Rows are points. Each copy is the shape, with its points in the same order, turned, moved and blurred by noise. Is it also mirrored, or only turned?

Shape:
[[11,-9,74],
[16,-8,-22],
[-18,-22,-30],
[-18,3,-40],
[14,-33,-39],
[17,-10,-7]]
Copy 1:
[[51,-31,-1],
[-15,35,12],
[-26,43,-24],
[-49,24,-5],
[-14,64,-1],
[-5,26,14]]
Copy 1 is: only turned
Copy 2:
[[-17,-26,67],
[31,-6,-17],
[6,28,-29],
[-2,10,-45],
[45,19,-24],
[26,-7,0]]
Copy 2 is: mirrored
Copy 3:
[[18,-18,60],
[-4,-21,-38],
[-20,19,-40],
[-1,13,-54],
[-29,-16,-42],
[-9,-22,-20]]
Copy 3 is: only turned
Copy 4:
[[25,-31,-75],
[16,0,19],
[-4,-31,40],
[-17,-2,33],
[30,-14,42],
[26,-1,1]]
Copy 4 is: mirrored

Shape:
[[-21,-65,-5,-14],
[13,20,20,-57],
[-33,26,-35,-5],
[9,-5,3,24],
[-52,-46,-9,5],
[-11,-6,-4,48],
[-4,35,55,-30],
[11,15,-11,27],
[-7,11,9,36]]
Copy 1:
[[23,17,-56,43],
[22,-30,-52,-62],
[-50,2,-13,-21],
[13,-16,-2,6],
[-4,41,-44,31],
[6,1,30,27],
[44,1,-24,-69],
[-7,-24,13,6],
[7,-1,22,4]]
Copy 1 is: mirrored
Copy 2:
[[19,42,47,8],
[-29,30,-32,-33],
[52,-4,-16,-28],
[12,-6,-5,27],
[44,21,56,-4],
[35,-26,12,33],
[-47,-13,-16,-32],
[27,-18,-26,27],
[19,-30,-6,19]]
Copy 2 is: only turned
Copy 3:
[[33,29,-46,12],
[3,63,40,-25],
[-44,9,-12,-27],
[12,-15,10,-4],
[17,8,-62,-12],
[7,-38,-9,-10],
[23,36,39,-63],
[-9,-21,18,-6],
[9,-30,8,-25]]
Copy 3 is: only turned

Shape:
[[12,-20,-8,22,-14,-36],
[24,13,14,15,-11,31],
[30,-46,3,7,4,-9],
[-36,14,-36,-47,16,-29],
[-9,4,31,39,-13,42],
[33,-31,22,-33,-18,-33],
[-27,46,-14,-18,55,16],
[21,12,1,29,-13,-28],
[-51,29,-6,-19,56,-47]]
Copy 1:
[[9,2,34,-3,30,-26],
[9,-27,-20,-23,18,23],
[-9,-35,35,-1,23,-28],
[-23,44,-2,2,-45,-32],
[36,-45,-10,-29,-1,37],
[-52,-11,31,-5,40,-2],
[-6,15,-48,-43,-50,-27],
[16,12,17,-30,40,-13],
[-16,37,14,-50,-58,-39]]
Copy 1 is: mirrored
Copy 2:
[[33,-21,39,3,7,6],
[-17,28,33,27,1,23],
[2,-6,50,-12,4,-25],
[26,-15,-47,-24,-24,19],
[-27,10,28,68,1,5],
[-14,-31,38,-39,16,11],
[1,22,-36,12,-69,27],
[26,-8,47,15,-1,32],
[25,-41,-34,0,-76,20]]
Copy 2 is: only turned

Shape:
[[20,-31,13,-7,-41,-43,20,-28,20],
[6,-34,1,42,-39,21,-53,-23,-7],
[11,6,-39,-11,-16,29,-1,-23,36],
[-54,35,-28,-16,37,-32,22,-24,-27],
[22,-43,7,0,39,-10,-37,-3,-54],
[-62,-12,-49,36,-1,-21,31,18,-2],
[-5,30,2,-3,35,-3,-53,46,-4],
[-3,-22,12,-10,-31,8,18,14,-44],
[26,27,-6,55,-13,-35,6,-10,16],
[-11,8,3,-29,32,48,14,26,31],
[-50,-23,-9,-18,42,-11,-35,19,-18],
[-15,-5,-36,-31,11,7,-18,1,-39]]
Copy 1:
[[22,17,-32,36,-2,12,17,51,22],
[22,-4,36,26,-3,-54,-18,22,66],
[38,49,18,-15,-9,19,-21,4,39],
[-34,53,-47,-7,34,-9,-38,-29,-17],
[-39,-15,9,-3,-5,-58,39,-16,21],
[14,19,5,6,42,-21,-57,15,-49],
[-50,14,52,24,26,10,-3,-50,22],
[-13,-29,-10,-14,27,0,-5,37,28],
[-27,49,24,47,-19,-4,-28,45,17],
[3,-2,19,-26,-16,50,-22,-41,9],
[-10,-5,2,12,38,-23,2,-57,-12],
[-11,21,0,-29,41,-24,3,-19,21]]
Copy 1 is: only turned
Copy 2:
[[-33,47,8,-37,26,30,-13,0,35],
[23,-18,6,6,20,29,27,-62,11],
[-1,-26,-29,-34,19,-24,9,4,-8],
[12,27,44,36,31,-33,-7,72,-18],
[29,19,26,38,33,-8,-55,-47,46],
[46,-1,24,3,26,-3,36,63,50],
[54,25,10,44,-44,-27,-11,-13,-11],
[-18,3,48,4,-7,-19,-1,-18,51],
[43,6,23,-31,-13,48,-17,10,-5],
[2,-17,-39,42,-27,-36,-16,21,16],
[52,34,7,65,23,-32,5,5,31],
[23,3,28,7,28,-50,-6,-9,26]]
Copy 2 is: only turned
